Each point is reached from the start by the listed moves, each made 0, 1 or 2 times, or once backwards (-1), plus a little noise. Say if it took an odd or an even number of moves. Then give how often each move was made.
In the rows, zero is written as 128.

Moves:
(1): [172  98 104 115]
(2): [168 179 160 114]
(3): [128  98 151 100]
Start: [141 128 133 167]
Points:
[182  96 114 159] -> odd (1, 0, 0)
[134 129 133 168] -> even (0, 0, 0)
[186  48  29 184] -> even (2, -1, -1)
[184 147 183 127] -> even (0, 1, 1)

Moves:
(1): [146 124 136 128 143 128 132 127 144 130 136 128]
(2): [140 161 100 140 123 121 120 127 117 128 123 113]
(3): [123 137 153 144 130 113 126 131 134 126 138 125]
(4): [130 124 115 152 126 125 130 125 133 141 126 126]
(5): [127 138 130 130 155 121 138 136 125 127 111 127]
(6): [131 139 125 137 129 159 156 120 124 117 137 120]
(7): [130 131 133 125 121 113 152 115 129 130 122 126]
(8): [130 136 132 128 124 121 143 150 130 134 131 131]
(9): [114 136 111 128 141 137 123 117 165 128 126 119]
(10): [122 144 131 119 145 123 130 122 119 166 124 121]
(11): [114 126 123 126 140 115 129 121 119 114 152 125]
Start: [145 109 108 113 125 126 113 112 132 124 145 124]
Points:
[202 161  70 106 152  92 199  84  79  42 177  97] -> even (2, 2, -1, -1, 1, 1, 2, 0, -1, -1, 2)
[163 139  85 138 249 114 181 131  86 199 177 104] -> odd (2, 0, -1, 2, 2, 1, -1, 1, -1, 2, 2)
[200  99 123 162  99 103 163 134 130 170 125 136] -> odd (1, 0, 0, 2, 0, 0, 1, 1, -1, 0, -1)

Moves:
(1): [150 127 129 119 126 126 134 130 131 126 122 127 122 130 123 125 130 115
 127 125 128 127 128 135]
(2): [124 152 125 124 123 135 127 129 134 135 134 120 137 133 124 124 126 130
 125 125 132 127 122 128]
(3): [127 127 151 132 131 130 131 128 124 128 133 126 127 129 136 132 126 122
 128 125 128 123 132 132]
(4): [136 129 132 152 128 132 133 122 128 128 129 131 138 128 123 117 132 127
 138 135 128 125 128 128]
(5): [127 135 126 124 158 123 120 129 132 121 130 132 130 134 125 121 132 131
 139 131 128 116 132 122]
(6): [136 125 132 128 132 163 126 130 135 119 137 128 130 130 122 131 126 137
 133 136 135 138 137 124]
(7): [128 122 120 121 144 129 154 134 120 124 126 137 137 120 132 126 123 126
 126 123 129 125 128 131]
(8): [123 131 124 129 127 129 123 156 127 115 137 137 130 125 139 129 134 118
 126 124 136 129 125 128]
(9): [124 123 128 129 129 124 134 133 155 129 126 132 130 120 126 127 126 119
 124 129 134 121 125 122]
(10): [130 128 130 128 129 136 122 129 128 144 124 128 132 123 130 126 130 129
 139 124 126 125 139 127]
(11): [131 124 126 122 128 123 128 128 126 138 153 132 129 122 127 126 126 123
 127 127 123 139 129 131]
(12): [125 138 129 121 125 134 126 125 127 121 128 150 131 130 130 121 125 134
 127 127 121 129 129 120]
(13): [136 121 126 118 130 128 123 115 127 125 121 129 148 136 133 133 134 123
 126 130 129 129 127 126]
(14): [131 116 133 131 128 120 135 132 133 135 134 130 125 150 132 126 124 129
 136 129 128 122 130 134]
(15): [133 130 121 128 129 125 127 123 130 128 131 124 124 133 146 123 125 128
 127 130 128 125 128 120]
(16): [124 142 118 135 132 132 127 126 130 129 135 137 126 123 126 151 118 125
 135 121 123 131 129 129]
(17): [125 128 132 127 130 131 140 132 131 128 130 137 122 126 132 132 148 129
 127 139 128 126 136 130]
(18): [142 130 136 133 136 122 126 135 139 130 125 123 138 124 129 132 134 151
 128 119 117 139 125 124]
(19): [126 137 137 119 126 126 134 117 126 116 134 123 131 127 134 125 131 130
 160 128 139 132 136 126]
(20): [135 132 129 121 126 124 122 134 119 125 121 126 136 124 128 132 121 129
 124 149 134 128 130 125]
(21): [135 135 130 133 127 123 122 118 133 133 126 137 123 130 125 128 125 135
 117 122 156 126 131 126]
(22): [124 131 133 129 138 128 132 129 128 137 122 131 124 132 124 125 129 116
 131 129 123 153 129 124]
(23): [125 132 127 138 118 128 128 133 125 119 135 120 133 127 124 128 128 128
 122 127 133 126 154 125]
(24): [124 128 126 136 133 130 123 121 150 133 119 132 127 117 129 132 122 133
 126 136 122 142 135 162]
Start: [135 104 121 113 127 127 130 139 122 126 131 124 128 151 117 118 118 140
 121 110 116 116 135 126]
Points:
[215 159 166 143 125 192 136 164  97  62 205 167 196 168 116 123  62 178
 124 127 153 121 173 124] -> even (1, 1, 2, 2, 0, 2, 1, 1, -1, -1, 1, 2, 0, 1, 0, 1, -1, 1, 0, 2, 1, -1, 1, 0)
[143 175 135 147 186 149 120  60 143 114 153 159 158 144 149  58  93 149
 168  86 177  50 170 134] -> odd (0, 1, 2, 2, 2, 0, 1, 0, 0, 1, 0, 1, 0, -1, 2, 0, -1, -1, 1, -1, 2, -1, 0, 1)
[146  90 124  89 135 197 171 133 111 208 197  79 149 127 142 139  87 150
 102  72  65 130 157 195] -> even (0, 2, 2, -1, -1, 1, 2, -1, -1, 2, 2, -1, 0, 0, 1, 0, 0, 0, -1, -1, -1, -1, 0, 1)
[163 137 146  80 249 163 193 170 167 123 127 193 122 151  98 112 151 163
 174 115  39 151 132  58] -> even (1, 0, 0, 0, 2, 1, 1, -1, 1, 0, 0, 2, -1, 0, 0, 1, 2, 2, 0, 0, -1, 2, -1, -1)
[210 131 156  47 109 223 189 177  68  85 215  89 209 159 180 134 156 104
 183  83 187 107 206 118] -> odd (2, 2, 2, 0, -1, 2, 2, 2, -1, 2, 1, -1, 2, 0, 1, 0, 1, 0, 2, 0, 0, -1, 1, -1)
[225  27 115  11 165 159  91 135 111 165 154 119 131 238 142  80 111  69
 180 154 101 158 146  75] -> even (2, -1, -1, -1, 1, 2, -1, 0, 0, 2, 2, 0, 2, 2, 2, -1, -1, -1, 0, 1, -1, 2, -1, -1)
[ 52 152 130 129 152  95  97 145 215 183 209 148 124 152  96 159  44 127
 108 135  68  69 173 202] -> even (-1, 2, 2, -1, 2, -1, -1, -1, 2, 0, 2, 1, -1, 2, -1, 2, 0, -1, -1, 1, -1, -1, 1, 2)
[190 187 119 110 211 223 101 190 204 124 150 218 181 113 128  71 155 191
  90 151 161 141 190 150] -> even (1, 2, 0, 1, 2, 2, 1, 2, 0, 2, 1, 2, 0, -1, 1, -1, 2, 1, -1, 1, 2, 0, 0, 2)
[159 226 136 179 192 199  83 197 221 124 197 123 130 151  86 125 109 110
 152  47 196 139 167  43] -> even (1, 2, 1, 1, 2, 2, -1, 2, 2, 1, 0, -1, -1, -1, 1, 2, -1, 1, 0, -1, 2, 2, 1, -1)
